Each row is a point. To make a cloud, some directions were put in groups of two or more. Within a group, all points are equally far from the middle, so they leave a hole (a ring in 2 directions, a hollow ball in 3). The other directions are filled evenly. Then the cloud was stretched, turned, moved and blurred a little. Count the holes, and give their numbers of directions, smallest first.
In the rows, zero is written as 128.

Cloud (20 x 3):
[[ 74 153 151]
 [166 135 111]
 [107 159 176]
 [ 81 137 148]
 [148 105  91]
 [ 84 167 133]
 [ 89 180 161]
 [ 93 182 153]
 [168 128  90]
 [153 156 119]
 [142 122 150]
 [118 126 167]
 [133 149 159]
 [113 106 130]
 [103 119 122]
 [100 115 142]
 [164 108  93]
 [113 113 112]
 [ 90 122 156]
 [ 84 134 142]]
Holes: 1 (3)

Cloud (51 x 6):
[[117 119 124 196  95 142]
 [143 157 148 161 135 156]
 [184 114 130 103 114 109]
 [167 114 138  86 115 162]
 [ 86 133 118 138 149 100]
 [111  80  78 164 113  89]
 [134 149 148 138  88  76]
 [ 96 104 132 106 129 130]
 [126  74 133 112 149 111]
 [ 91 122 145 155 140  96]
 [ 86 130 100 169 150 103]
 [190 143 140 122  74 113]
 [140 108  94 115 101  90]
 [110 143  96 171 142 102]
 [131 122 121 199 121 116]
 [ 92  96 131 160 162 132]
 [129 120 124 127 159 157]
 [206 142 137 125 101 151]
 [157 163 118 163 102 167]
 [ 85 127 117 116 140 118]
 [114 117  82 171 142 130]
 [183 170 162 124 145 132]
 [ 94 118  98 166 162 124]
 [188 103 162 135 107 153]
 [142 118  93 120 160 162]
 [113 106 104 135 104  69]
 [104 125 111 176  96 126]
 [133 164 142 184 122 122]
 [164 138 146 175 141 131]
 [180  97 144 127 122 128]
 [177 104 138 107 115 153]
 [143 115 134 204 105 126]
 [127 134 188 148 121 128]
 [132 155  93 141 100  93]
 [175  92 124 136 135 110]
 [124 121  98 167  94 138]
 [159 112 183 110  86 161]
 [152 171 151 119 152 121]
 [154 130 155  87  96 143]
 [109 134 131 161  89 100]
 [162  98 128 100  86 159]
 [173 142 170  94 117 138]
 [122 142 109 127 162 153]
 [157 153 138 166 148 122]
 [191 120 134 143  96 107]
 [134 155  79 139 151 141]
 [111 146  81 127 107  94]
 [144  89 132 171 146 148]
 [168 107 136 184  98 139]
 [104 127 115 189 117 120]
 [146  75  94 162 142 116]]
Holes: 1 (3)
